Each row of a before or after table is a point. One or more steps were done to the points. Then noise was added and the rows were shuffled. The steps act on how far a point lies along the listed directions, d1 being the first. What was done? A step turns or swaps two directions, mirrors them in a line or flattens them onto one, adds a multiple of one to another, or multiplies one. Angles are multiples of 10 degrees, from the lower direction toward the higher: turns from -170 to 170, lines from 10 to 170 but not 90. Use the fewest steps. Two steps may share a direction if one is a turn and the other turns, adds or multiplies; they go together, in the order done. Otherwise the lowest direction goes first.
(in the rows, 128 means zero)

Directions:
(1): [170 140]
(2): [116 170]
Before (13 x 2):
[[127 122]
 [ 37 138]
 [132  99]
 [124 136]
 [147 120]
 [123 124]
 [ 65 144]
 [ 60 154]
 [136 125]
 [111 145]
 [107 133]
 [ 67 141]
 [127 113]]
After (13 x 2):
[[106 125]
 [ 58 111]
 [109 114]
 [136 156]
 [ 64 121]
 [ 37 130]
 [147 132]
 [124 132]
 [122 122]
 [ 66 124]
 [137 130]
 [127 134]
 [129 142]]
Steps: mirror d1 and d2 in the line at 160 degrees

Directions:
(1): [ 75 102 129 112 151 165]
(2): [118 170 129 161 180 125]
(3): [120 157 121 156  87 175]
(4): [135 152  69  90 135 135]
Before:
[[ 76  97 138 113 150 150]
 [140 137 100 108 153 120]
 [152  81 132 106 120 129]
 [179 150 102 136  69 133]
 [101 101 129 132 105 164]
 [150 110 114 117  55 163]
 [141 161 115 137 117 123]
 [146 190 104 172  88 147]
 [107  78 200 155  79 179]
 [166 135 145 130  86 129]]
After (10 x 6):
[[118 139  77  86  78 210]
 [134 110 154 136 152 108]
 [169 142 132 123  87 134]
 [141 170 148 197  88 136]
 [146  98 141 131  55 157]
 [152  88 116  97 118 133]
 [103 107 115 126 104 167]
 [176 126 148 164  67 120]
 [ 78 106 119 102 148 155]
 [139 147 145 154 116 115]]
Steps: mirror d3 and d4 in the line at 170 degrees

Directions:
(1): [185 147 149  63 149 115  88 115 153 120 134 126]
(2): [173 113 100 179 103 137  68 145 118 107 142 110]
(3): [128 194 139 145  82 113 113  91 116 140  80 130]
(4): [116 116 108 157 139 105 112  87 199 171 143 136]
Before:
[[145 146 152  90 130 139 129 159  66  95 103 133]
 [ 52 148 150  54 165 102 225  78 157 165 110 170]
 [135 121 174  57 143 158 191 184  52  76 142 137]
 [180 130 127 111 127 118  98 142 143 120 110 127]
 [ 64 133 129 132 145 116 188  89 153 169 110 139]
 [156 111 115 123 143 134 108 166 126 124 148 114]
 [155 128 115 149 115 127  96 103 179 139 169 115]
 [182 113 102 172 124 125  64 133 140 139 150 122]
 [142 119 120 154 118 147 114 129  77 124 125 116]
 [177 124 120 127 136 117  76 103 169 144 145 141]
 [162 109 111 126 142 121  91 158 138  96 156 126]
 [129 125 126 140 133  98 114 103 145 141 161 131]]
After:
[[164 131 121 141 118 124  92  98 183 140 170 118]
 [190 114 107 167 124 123  59 129 144 136 152 122]
 [135 127 127 134 131  97 110 103 148 138 159 133]
 [165 112 115 116 145 134 103 166 127 122 151 115]
 [197 134 136  88 133 117  87 141 150 119 111 126]
 [191 132 128 103 145 110  69  99 176 142 147 140]
 [133 117 116 162 115 150 119 132  75 127 120 118]
 [152 147 158  77 130 139 125 161  67  89 104 131]
 [170 111 114 113 146 120  84 151 141  93 156 127]
 [ 50 125 123 154 140 116 201  94 147 172 108 141]
 [138 122 175  51 143 157 190 184  52  76 142 134]
 [ 48 146 149  58 163 105 226  81 158 162 107 171]]
Steps: multiply d1 by 1.6

Directions:
(1): [147  97 121 163  92 122 156 150 116 122 137 154 127  52 174 134 148 106
 167 177]
(2): [161 101  44 101 114 148 144 141 139 140  84  97 146 129 109  94 169 100
 101 129]
(3): [ 76  84 114  73 103 112  92 175 137 112 107 136  96 111 174 126 106 155
 115  98]
(4): [136 134  98 101 153  79 143 119 179 130 125 158 113 108  88 166 126 181
 111 188]
(5): [ 91 152  81 113  98 163 122  77 129 112 173  89  89 155 161 140 138 132
 148 172]
Before (13 x 20):
[[125 111 124 140 108 150 127 131 131 135 101 128 146 104 124 132 153 124
  125 134]
 [146 171 112 132 115 170 142  57 124 136 166  90 115 161 103 117 152 107
  147 130]
 [ 89 115  88 108  90 143 100 133 128 112 131 104  99 152 177 120 108 149
  135 119]
 [108  80  59  82  80 151 123 150  98 126 122 103 124 122 159 100 123 122
  133 104]
 [185 152  73 211  98 185 189  67  80 153 135  78 152 105 128  98 185  59
  178 187]
 [ 74 125  57  69 106 125  88 124 150 115 140 123  82 127 138 139 126 160
  106 140]
 [ 30 126 215 129 127 104  73 120 115  92 177 142  87 124 201 166  55 179
  166 101]
 [115 104  83 113  93 136 125 129 128 104 138 118 104 119 178 125 139 136
  152 154]
 [ 42 153 176 109 126 147  80 138  99  95 164 128  65 165 176 135  83 161
  136  95]
 [117 123  84  87 102 173 138 110 140 132 117  74 130 160 141  95 128 107
  106  99]
 [130 102  87 113 112 146 133 157 116 124 116 126 142 116 164 102 134  96
  146  99]
 [ 89 119 120  87 108 162  95 134  98 130 131  78  92 158 155 109 117 114
  127 110]
 [107  93  84  79 102 139 104 149 132 119 106  98 116 133 128  91 121 143
  103  90]]
After (13 x 20):
[[ 56 112 246 140 150  80  78 150 116 100 147 173 118 106 176 159  48 177
  148  74]
 [145  98 100 125 120 138 139 165 112 124 110 137 149 111 152  99 130  92
  145  95]
 [117 108  93  79 104 161 132 137 142 131 104  86 139 145 144  92 123 114
   99  80]
 [106  90 114 108 103 118  92 170 129 115 101 130 114 129 168 110 100 154
  121  83]
 [ 83 102  88  66 122  92  85 166 148 125 110 149 103 107 127 127 117 159
   87 100]
 [137  89 108  93 123 127 115 170 129 126  91 115 140 119 110  89 118 138
   94  72]
 [101 156  91  92  92 168 118  68 125 118 161  83  81 159 142 124 141 125
  141 122]
 [126 131  36 158  54 195 157  71  88 130 145  56 108 114 185 104 173  84
  180 191]
 [ 99 101 140  82 119 142  91 165  97 133 108  95 103 140 148 108 116 118
  115  82]
 [124 118 127 146 113 150 132 130 128 131  99 134 144 110 121 129 155 130
  123 138]
 [121  85 102 103 101 115 119 165 132 107 110 137 118 103 176 121 125 137
  141 126]
 [ 57 134 205 109 142 126  81 175 102 102 132 151  86 146 161 128  75 161
  123  62]
 [133  66  84  88  95 131 120 173  97 137 101 126 144 111 141  92 118 120
  117  77]]
Steps: turn d3 and d5 by -50 degrees
